Every row gives one point. The ring and each string are closed loops that go straight from each point to the next, and from the last back to the first. Before rounding, they use only three directions, however many columns there are. How many times does the string pass through the ring? Passing back the other way cancels.

Ring (8 x 4):
[[ 54   9  51   5]
 [ 32  -8  47  45]
 [  0 -19  15  56]
 [-29 -21 -35  29]
 [-28 -15 -52   3]
 [ -1   0 -45 -32]
 [ 36  14  -5 -43]
 [ 50  17  24 -31]]
String:
[[-34 -20  -1  54]
 [-31 -38 -14  82]
 [-40 -39 -32  74]
 [-52 -14 -40  15]
 [-22  -4 -24  -3]
 [  5 -15 -16  21]
 [  0 -21 -31  25]
 [ -9   0 -20 -13]
 [-37   6 -53 -43]
 [-26  -4 -72 -39]
 [  3 -11 -64 -23]
 [ 20  -8 -35 -11]
 [ 30  -6 -26 -11]
 [ 35   8 -31 -49]
 [ 45  20 -20 -71]
 [ 63   4   3 -22]
 [ 35  -5   6   7]
 [ 25   8   8 -18]
 [ 33  22  22 -42]
 [ 71  27  57 -36]
 [ 85  14  71   0]
 [ 71  18  75  -1]
 [ 48  15  61   1]
 [ 14   9  20  -8]
 [ 15   9  32   0]
 [ 38  -4  71  54]
 [ 47 -25  62  93]
 [ 33 -26  35  76]
 [ 11  -7   7  19]
 [ -7  -5   5  17]]
Times through: 2

Ring, 6 rows:
[[  6   7  30 -31 -19   1]
 [  5  11 -33  -4 -10  39]
 [ -9  12 -47  26  11  25]
 [-24   7 -18  42  29 -18]
 [-30 -10  27  33  36 -52]
 [-10  -5  54 -14   2 -37]]
String (30 x 6):
[[ -3   5   4  -5  -2   3]
 [  3  17  11 -16 -15   5]
 [ 15  29   3 -33 -36  27]
 [ 14   9 -55 -13 -19  68]
 [ -1  -9 -77  18  10  65]
 [ -5   2 -35  13   7  26]
 [ -4  15  -2   2  -3   2]
 [ -1  27   5  -5 -13   0]
 [ -5  23 -47  21   2  28]
 [-19   1 -95  61  36  42]
 [-22  -2 -62  53  36  17]
 [-19  -1 -30  36  27  -1]
 [-10  18  10   8   2 -16]
 [-15  23  11  18   8 -27]
 [-30  11   2  48  34 -43]
 [-46 -20 -16  77  69 -49]
 [-36 -20  -6  53  52 -37]
 [-19  -1  12  20  20 -27]
 [-14  10  31   7   8 -35]
 [-25   0  59  14  22 -69]
 [-38 -32  52  33  50 -74]
 [-35 -39  40  30  50 -59]
 [-31 -40  54  17  42 -61]
 [-11   0  72 -18  -1 -52]
 [ -3  16  63 -26 -15 -37]
 [ -6   7  31 -10  -3 -20]
 [ -7  -8  24  -8   4 -12]
 [  1 -15  32 -29  -7   0]
 [  9  -5  28 -40 -21  13]
 [  1  -4   4 -15  -6  14]]
Times through: 3
